Each row is a point. The points of each table are mixes of a few directions, plus a little noise. Count the directions of each table, and those that both share. Where both have some left over, give the other angles between the two spaces (their principal angles), to ten degrees, smallest first.
(in the rows, 128 means zero)

First, 4 rows:
[[196 115]
 [131 128]
 [ 84 136]
 [101 133]]
Second, 5 rows:
[[101 132]
 [ 95 135]
 [211 112]
 [123 128]
 [108 133]]
Directions: first 1, second 1, shared 1

First (9 x 6):
[[ 97 104 134  70 188 139]
 [154 173 151 174 111  91]
 [148 151 114 148 148 101]
 [150 141 107 163 129 139]
 [112  99 103  87 163 136]
 [120 125 164 130  40 100]
 [103 100 144  90  81 114]
 [127  98  82 121 139 173]
 [142 160 153 170 153 158]]
Second, 7 rows:
[[115 133 159 110 141 114]
 [139 125 106 142 118 138]
 [142 124  99 144 115 141]
 [ 90 143 216  71 169  86]
 [155 118  60 172  96 162]
 [149 119  79 162 105 153]
 [108 138 173  97 151 106]]
Directions: first 4, second 1, shared 1

First, 7 rows:
[[135 180 193 112  94 124 146 179 132]
 [111 161 182 159  98 127 137 173 135]
 [156  83  49  92 170 124 113  71 116]
 [ 95  93 118 109 145 151 118  78 131]
 [164 103  69  82 159 121 121  89 116]
 [ 95 129 151 174 117 134 126 140 136]
 [138 147 134 168 115 113 133 165 128]]
Second, 7 rows:
[[ 95 104 126 143 133 142 121 106 135]
 [184 137 116  45  84 122 142 199 191]
 [130 156 141 176 158 111 127 102  64]
 [103 139 140 191 165 121 121  81  65]
 [105 123 132 158 144 132 123 100 107]
 [137 108 115  75  96 140 131 163 190]
 [141 130 125 108 117 127 132 146 145]]
Directions: first 3, second 2, shared 1; angles 70

First, 11 rows:
[[175 105 131 151 116 120 117 121 164 147  88 156 120 146]
 [154 141 122 129 136 133  75 127 126 156 153 154 115 134]
 [110 137 120 103 122 166 130 154 121 129 152 122 131 142]
 [162 116 133 128 141 118  99 113 135 139 123 155 111 119]
 [ 26 174 121 173 115  79 198 123  84  91 134  46 150  95]
 [164  79 152 118 153 102 146  82 144  95  93 137 155 115]
 [156 127 124 131 122 145 102 134 145 147 132 146 134 156]
 [ 48 164 119 122 118 131 169 151  88 109 154  83 117 100]
 [145  98 136 101 130 150 144 127 146 112 116 130 154 147]
 [148  93 138  97 127 146 146 137 146 123  97 152 100 119]
 [121 170 112 154 126 123  82 136 111 160 165 130 117 133]]
Second:
[[139 150 125 162 141  93  89 104 117 144 144 132 130 119]
 [130 135 130 151 137  82 117 113 117 139 109 145  72  78]
 [113 110 131  97 121 148 161 149 129 116 109 132  97 111]
 [102 115 130  77 125 162 158 157 117 114 128 131  92 105]
 [125 153 124 141 147 101  91 113 102 142 154 136 104  97]
 [114 131 124  85 128 187 129 150 121 117 173 110 177 169]
 [145 103 133 147 109 122 159 125 162 122  81 127 144 152]
 [131 123 128 126 123 139 134 131 136 125 128 123 148 147]
 [129 126 132 146 131  86 131 118 123 135  96 146  67  78]
 [152 132 123 147 119 160 111 119 155 127 158 100 249 226]]
Directions: first 5, second 3, shared 3

First, 9 rows:
[[189  79 117 103 120  99  89 130 119 117  91 138 139 164 182  54  59 124
  200  90]
 [110 150 117 140 130 104 120 133 162 143 144 127 124 127 125 136 160 131
  146 133]
 [102 202 114 169 120  98 179 138 156 163 199 115 107 112 133 131 195 113
  115 165]
 [ 90 158 132 144 129 154 152 124 137 142 141 123 114 108  94 176 163 136
   84 154]
 [137  79 115 109 114 193  82  97 164 162  15 150 103 152  98 151  55 178
  151 117]
 [102  98 148 105 144 168 108 124 110  99 101 129 146 115  88 177 125 140
   87 119]
 [121 184 121 164 114 127 184 126 135 161 173 120 101 116 134 126 161 118
  105 162]
 [169  78 149  99 133 136 118 131  68  83 113 129 157 135 149  94  76 113
  126 102]
 [131 124 138 120 147  79 120 150 103  85 177 118 162 123 152 106 155 100
  136 111]]
Second (11 x 20):
[[163  88 139  96 111 155 125 143  55 115  91 158 133 169 117 121  69 137
   98  85]
 [202 132  89 101  88  90 174 108 108 135 112 126 132 148 188  64  85 129
  107 168]
 [109 167 124 141 111 132 165 147 107 155 155 143 109 143  99 156 158 133
   81 128]
 [108 192 114 174 114 119 171 131 160 180 173 124  90 122 128 130 171 123
  130 156]
 [ 80 184 125 186 148 111 133 121 210 160 182 101 104  87 134 136 197 114
  178 161]
 [128 116 107  87 135  95 124 103 149  92 112 106 169 104 137 142 148 138
   91 174]
 [140  73 149 113 136 173  86 124 111 114  74 141 129 140 117 128  70 137
  154  89]
 [112  95 145 126 143 170  90 119 142 123  88 132 125 122 104 151 105 140
  149 109]
 [142 155 101 145 102 141 161 101 165 177 108 125  94 127 141 116 115 143
  129 171]
 [124  83 173 136 176 116  61 154 114  74 155 121 157 118 147  98 121  92
  213  61]
 [100 122 142 102 145 106 118 156  86  83 158 132 167 128  97 166 170 122
   77 106]]
Directions: first 4, second 5, shared 3; angles 50

First:
[[140 166 198 146 130 163 129 103 112 116 155 104 129  80  68 118 170 137
  109 111 118 112 115 146 107 151 114  98 130 139 113 142]
 [105  60  38 128  86 100 118 143 122 119  91 174 135 169 209 128  86 102
  140 158 149 156 136  87 170  48 171 169 121  98 154 101]
 [147 187 226 146 143 172 132  97 114 118 167  90 127  67  43 119 183 144
  105 101 112 104 112 159  94 175 101  85 132 148 105 151]
 [119  91  32  85 156  67 133 176 170 164  93 149 120 208 205 149  62 129
  164 145 135 142 153 117 145 137 127 167 130 126 144 116]
 [137 149 136 110 162 118 135 140 149 148 133 113 121 139 117 137 123 142
  137 119 120 120 134 145 113 175 104 122 133 143 121 137]
 [125 131 178 170  80 174 118  87  84  89 145 130 139  69  92 107 173 115
   98 126 132 128 108 120 131  80 150 110 122 115 126 127]
 [119  89  31  85 155  67 133 176 170 163  92 150 120 209 207 150  61 128
  164 145 135 143 153 115 146 134 128 168 130 126 144 115]
 [132 149 196 166  96 176 122  88  90  95 153 118 136  65  74 109 179 123
   98 118 126 120 107 131 120 106 136 101 125 124 119 134]
 [130 130 116 116 144 115 131 140 142 141 124 125 124 144 136 135 116 133
  137 127 126 127 134 132 125 146 120 132 130 133 128 129]]
Second:
[[117 108 118 137 129 130 110 131 126 118 116 164 151 124 137 136 120 122
  141 132 140 131 123 108 149  94 122 139 135 103 128 123]
 [112 166 150 136 103 167 102 131 137 104 125 200 154  91 108 107 105 100
  151 134 145 114 142  90 150  82 135  83 111  75 108 113]
 [130 107  94 119 119  61 200 156  75 128 107 193  36 176 187 147 116 109
   90 109 137 200 117 177 117 139 186 173  95 149 121  62]
 [ 86  97 161 169 135 100  91  85  81 129  91 141 143 108 101 124 163 119
   93 153 129 131 109 109 150  96 122 154 153  98 148 130]
 [136 119 132 109 207  76 141 135 138 175 120  75 112 167 117 161 142 164
  122 119 108 125 119 169 102 214  78 162 157 169 136 151]
 [134 184 116 107  72 184 112 145 183 112 152 134 153 107 130  84  84 108
  168 141 133  94 166  84 138 103 151  61 100 103 118 133]
 [150  76  54 117  97 134 140 136 144 127 141  64 138 163 184 131 121 145
  141 133 125 135 128 124 129 108 150 160 131 162 153 145]
 [183 148 170 117 193 151 158 134 137 135 175  65 126 117  84 168 169 182
  130  75 110 119 102 193  82 216  69 130 146 192 104 160]
 [105 153 156 146  92 146  99 100 127 123 124 120 143  96 100  88 134 106
  118 155 123 105 142  94 141 101 145  94 124 100 137 134]]
Directions: first 2, second 6, shared 2

First (11 x 32):
[[118 121 141 143 136  96 134 175 155  79 169  87 131 148 118  79 146  94
  128 157 128 157 107  87 156 105 153 144 193 135 119 145]
 [147 143 124 136 131 136 131 170 115 123  98 124 138 121 103  90 143  85
  109 112 117 110 130 140  98 115 165 132 131 163 146 134]
 [123 128 116 125 132 131 144 125 128 129 131 120 127 126 130 127 122 129
  129 126 138 122 123 120 124 126 122 126 143 121 127 131]
 [157 140 101 120 142 124 143 144 108 155 110 107 130 146 108  96 123 115
  114  94 142 119 120 127 101 110 140 148 184 135 130 150]
 [174 113 199 128 123  49  20 119 143 142 176 129 124 218 129 127 149 166
  134 144  98 233 134 129 207 124 133 193 161 120  87 147]
 [134 135 124 136 133 127 139 165 127 112 121 113 134 125 111  92 140  93
  117 126 125 120 122 122 114 114 155 133 150 149 137 136]
 [ 94 110 161 123 102 148  93  52 139 134 137 188 118 101 172 224 116 194
  156 157 111 135 155 155 162 173  78  95   7  98 121  85]
 [ 80 104 132 130 131 108 151 110 167  88 195 101 118 134 157 144 118 151
  154 174 148 155 108  77 179 130  96 120 164  87 105 128]
 [ 82 130 109 138 121 176 180 135 135  91 111 139 131  62 136 140 126 102
  132 145 131  73 130 127  99 139 127  77  72 136 155 102]
 [129 141  66 109 138 170 184  97  96 177  88 130 124 101 130 147  95 143
  123  83 162  71 127 140  72 133 101 108 131 112 141 129]
 [170 144 134 121 120 144  90 116  93 177  72 169 133 127 115 143 131 135
  112  88 106 113 154 183  95 138 139 134  70 152 142 120]]
Second (8 x 32):
[[111 125 152 144 124 122 118 155 143  87 146 128 130 126 128 119 145 122
  134 149 116 154 117 119 148 127 156 124 120 133 131 119]
 [133 141  80 120 137 159 185 143 114 140  86 112 135  89 110  98 118  70
  106 109 142  47 138 130  67 116 119 110 139 156 149 138]
 [123 128 147 135 121 130 107 128 127 120 132 146 127 131 133 145 135 152
  136 129 119 156 124 138 142 137 145 126 101 122 129 115]
 [100 117 114 129 129 132 172 138 158  91 140 101 132  92 130 105 128  66
  123 170 131  71 139  98 123 120  98 105 135 147 131 133]
 [135 125 163 145 134  85  93 171 142  95 171 105 128 180 118  95 151 138
  135 139 121 209  98 104 174 111 176 163 189 122 113 141]
 [146 143  97 117 130 158 145 113  97 170  83 143 129 111 120 138 114 131
  117  88 137  89 138 156  82 133 122 120 109 134 143 126]
 [ 79  95 183 135 105 112  91  81 176  85 186 154 119 119 173 191 132 165
  161 201 107 162 143 114 203 158  83 107  55 101 106  98]
 [197 151  88  99 144 127 114  95  67 236  81 134 123 176 111 134 101 180
  113  38 152 136 127 165  86 122 124 168 176 110 122 154]]
Directions: first 4, second 4, shared 3; angles 50
